Each row is a point. A path goes straight from each point to the next, and from the last back to the first. The post is the endless flat space through its rows: a point in 2 columns, a line in 3, a plane in 4, and so on, so that a path can go around it. Count how often the path circles the post. Going back the other way cancels.
In the rows, 128 means zero.

Post:
[[119 126]]
Path, 32 rows:
[[111 146]
 [ 97 128]
 [103  73]
 [133  74]
 [126  99]
 [113 107]
 [ 98 129]
 [112 177]
 [104 141]
 [102 109]
 [122 106]
 [ 86  95]
 [ 90 145]
 [118 152]
 [134 144]
 [109 180]
 [ 94 125]
 [108  91]
 [111  76]
 [ 74 124]
 [105 162]
 [121 152]
 [115 142]
 [123 151]
 [104 139]
 [ 90  93]
 [118  69]
 [151 115]
 [155 118]
 [123 110]
 [ 95  87]
 [ 88 150]]
Times around: 0

Post:
[[ 99 162 158 119 129 136 164 128]
 [107 117 121  98 118 147 188 107]
 [127 131 101 115 131 102 139 116]
 [ 98 147 202 135 101 100 148  87]
 [142 107 122 140 178 145 139 170]
 [105 132 128 173 139 125  91 141]
 [114 124 129 105 135 120 119 124]]
Path, 30 rows:
[[138 157 167 134 157 134 146 162]
 [117 125  76 160 118 153 194  98]
 [105  97  93 135 159 146 112 119]
 [119 114 133 117 179 113 137 151]
 [ 88  62 139  75  99 143 132 117]
 [120 144 194  78 119 118 143 127]
 [104 131 114  56 102 135 118  92]
 [125  81 122 155 129 124 128 100]
 [117 140 120  93 179 103 120 134]
 [115 122 141 159 117  87 126 114]
 [110 145 173 118 133 112 113 139]
 [122  90 172 120 100 139 146  92]
 [132 180 128  89 163  95  94 143]
 [102  76  91 174 129 120  59  96]
 [101  90 142  68 139 132 136 119]
 [138  82 138 141 166 140 141 176]
 [131 118 162 104 113 141 159 131]
 [105 146 125 153 100 153 151  99]
 [ 83 162 176 177  84 114 178  62]
 [ 88 127 144 136 163 112  93 140]
 [134 140 131 133 139  84 161 129]
 [ 72 111 158 147 101 127 105  97]
 [104  95  83 183 145 125 122 105]
 [140 107 135 185 150 118  97 111]
 [137  81 182 168 129 109 100 109]
 [130 103 149 100 125 107 134 116]
 [ 87 168 102  77 119 115 183 126]
 [ 94 158 156  97 152 107 145 128]
 [ 88 150 144 137 136 161 150 124]
 [126 144 176  91 117 141 143 108]]
Times around: 2
